Every row gives one point. Examples show where two turns around zero, p and q, send a point. Write where each new point lands after one turn and then the other. Backwards means that the second turn is done in reverse. Each puzzle has new turns, and all numbers are rounded.

Turn p:
[ 1.9 -3.7 -3.4] => [ 2.5 -0.6  4.7]
[0.8 1.2 6.3] => [-5.9  2.0 -1.8]
[-2.0 -2.9 -1.7] => [ 1.0 -3.4  1.7]
[-0.7  5.4 -1.2] => [ 2.4  2.0 -4.7]
Turn q:
[ 1.7 -2.4  6.4] => [-4.9  4.6 -2.2]
[-2.2 -0.8 -1.2] => [-0.6 -1.9  1.7]
[ 0.7 -1.1  3.0] => [-2.3  2.1 -1.0]
[-3.7 -1.3 -5.9] => [ 1.9 -4.5  5.1]
[ 2.2  6.9 -0.1] => [ 4.2 -1.1 -5.8]
[ 1.3 -1.1 -2.1] => [1.7 0.9 1.9]
Where do these land?
q, then p: [-3.9 -3.7 -1.2] => [-4.7 -2.9 -0.5]
p, then q backwards: [-0.5  5.4  3.1] => [2.2 2.3 5.4]
q, then p: [ 2.0 -3.3 -0.6] => [-1.9  1.8 -2.9]
p, then q: [-0.7 -1.4 -5.2] => [ 0.3  5.4 -0.3]
q, then p: [3.1 3.0 3.9] => [ 5.6  0.7 -1.2]

Turn p:
[ 1.1 -2.1  3.3  2.3] => [-1.8 -1.2  2.9 -3.0]
[-3.8 -3.3  4.7 -4.8] => [-4.3  3.5  5.2  3.7]
[ 1.6  2.7 -0.6 -3.7] => [ 1.2  4.2 -2.1  0.4]
[ 2.0  0.6 -4.7 -0.2] => [ 0.6 -0.7 -5.1  0.1]
[-0.9  2.0 -2.8  6.4] => [ 4.2 -5.8 -0.9 -1.1]
Turn q:
[ 2.4 -3.8 -5.3 -4.5] => [-3.0 -3.1  6.7 -2.3]
[ 2.3  0.8 -4.9 -1.0] => [-2.6 -0.1  2.2 -4.4]
[-4.0 -3.2  4.6  1.9] => [ 3.1  1.6 -0.3  6.3]
[-1.3  1.7  1.4 -1.5] => [ 2.4 -1.2 -1.2 -0.4]
[4.6 4.4 3.0 2.8] => [-3.0 -0.2 -6.9 -0.9]
[-3.9  0.2  1.2  2.2] => [ 3.1  3.0 -0.6  1.7]
Where do these land?
q, then p: [-4.9  5.5  2.7 -3.1] => [-3.1  2.0 -6.4 -4.1]
q, then p: [ 0.9 -7.7  0.4  1.4] => [ 2.4 -4.0  6.2 -1.3]
q, then p: [ 2.9  1.8 -1.7  4.5] => [ 3.5  0.8 -0.8  4.6]
q, then p: [-0.8 -0.2 -2.9  0.6] => [1.1 2.6 1.3 0.1]
p, then q: [ 1.9  0.5  1.5 -3.5] => [ 2.2  0.0 -2.1 -3.0]

Turn p:
[ 1.4  2.7  0.3  5.7 -2.2 -1.8] => [-1.1  3.3  2.3 -4.1 -4.0 -0.1]
[-0.8 -6.2 -4.3 -1.6  0.6  0.0] => [ 3.5 -5.2 -3.4 -1.4  1.6 -2.2]
[-7.1 -1.3 -3.0 -6.5  1.5 -0.7] => [ 2.2  0.0 -3.8  3.4  7.3 -4.7]
[1.4 1.5 3.3 4.1 2.8 0.4] => [-0.1  0.7  4.6  1.4 -4.0  0.5]
[ 0.9  4.2  1.1 -0.1 -0.3  2.6] => [-4.3  1.7  0.5  1.7 -1.0  0.8]
[-4.3 -7.5 -1.9 -2.7 -3.0  2.1] => [ 1.5 -6.1 -1.2 -2.9  6.7 -2.3]
[4.7 2.9 0.1 1.8 0.4 0.3] => [-1.9  1.2 -0.4  0.1 -4.7  2.6]
[ 3.8  3.7  4.5 -0.6  0.2 -3.0] => [ 0.3  4.4  1.5  1.6 -1.9  5.5]
Turn q:
[-0.2  0.2 -2.4 -1.0  1.2  2.6] => [ 0.4  0.1 -0.9 -2.0 -3.0 -0.9]
[ -1.2  -0.9  -0.3   7.1   0.6 -11.4] => [ 1.5  3.6  8.2 -1.2  9.4  3.1]
[-1.5 -1.7 -2.8 -0.6 -1.1 -3.1] => [-0.2 -0.7  0.6 -3.8  3.0 -0.1]
[-0.3 -0.4 -0.9  0.3  2.0  6.4] => [ 1.3  0.2 -2.2 -0.4 -6.1  1.3]
[-3.2  7.5  0.8 -1.8  1.8  5.6] => [-2.4 -3.2  3.0  2.3 -8.3 -2.6]
[ 4.6 -2.1  1.2 -1.6 -0.5 -3.8] => [ 1.0  2.2 -2.4  1.4  5.0 -2.4]
[-2.2 -1.6  5.4 -1.1 -2.4  0.4] => [-0.3 -4.5 -1.6  3.6  1.6  2.3]
[ 4.4  1.5 -0.6 -1.0 -4.4  3.7] => [-4.9  2.3 -4.5  1.3 -1.8 -1.1]
[-0.3 -2.4 -0.3 -0.3  2.8 -0.3] => [ 3.6  0.0 -0.3 -1.0  0.2  0.1]
Where do these land?
p, then q: [ 0.7 -4.9 -2.9  1.0 -7.8  1.4] => [ 4.1 -4.9 -4.4 -3.9 -0.2 -4.6]
p, then q backwards: [ 3.0  4.4  5.3 -1.3  4.5 -3.0] => [2.3 1.4 4.1 7.1 2.6 2.4]
p, then q: [-2.7  4.3 -0.3  3.1  1.3 -5.0] => [-4.5  1.3  3.6  3.3  1.3 -3.9]
q, then p backwards: [-1.2 -2.5  2.8  2.9 -3.2  2.1] => [ 4.4  0.3  1.8 -3.8 -0.7  1.1]
q, then p: [ 3.8  2.5  1.9 -2.8 -2.6  4.9] => [ 0.3  2.3 -1.2 -5.6  0.1 -5.0]
q, then p: [-1.7 -1.0 -5.6 -2.7  3.3 -3.9] => [ 3.6  1.3 -2.8  3.6  1.9  5.4]
p, then q: [-3.9 -1.6 -1.1 -1.7  3.5  0.0] => [2.4 3.9 1.8 0.1 3.0 0.5]
q, then p: [ 2.1 -1.2 -0.1  1.6  0.9  3.5] => [-3.5  0.8 -1.9 -1.9 -0.9 -0.3]
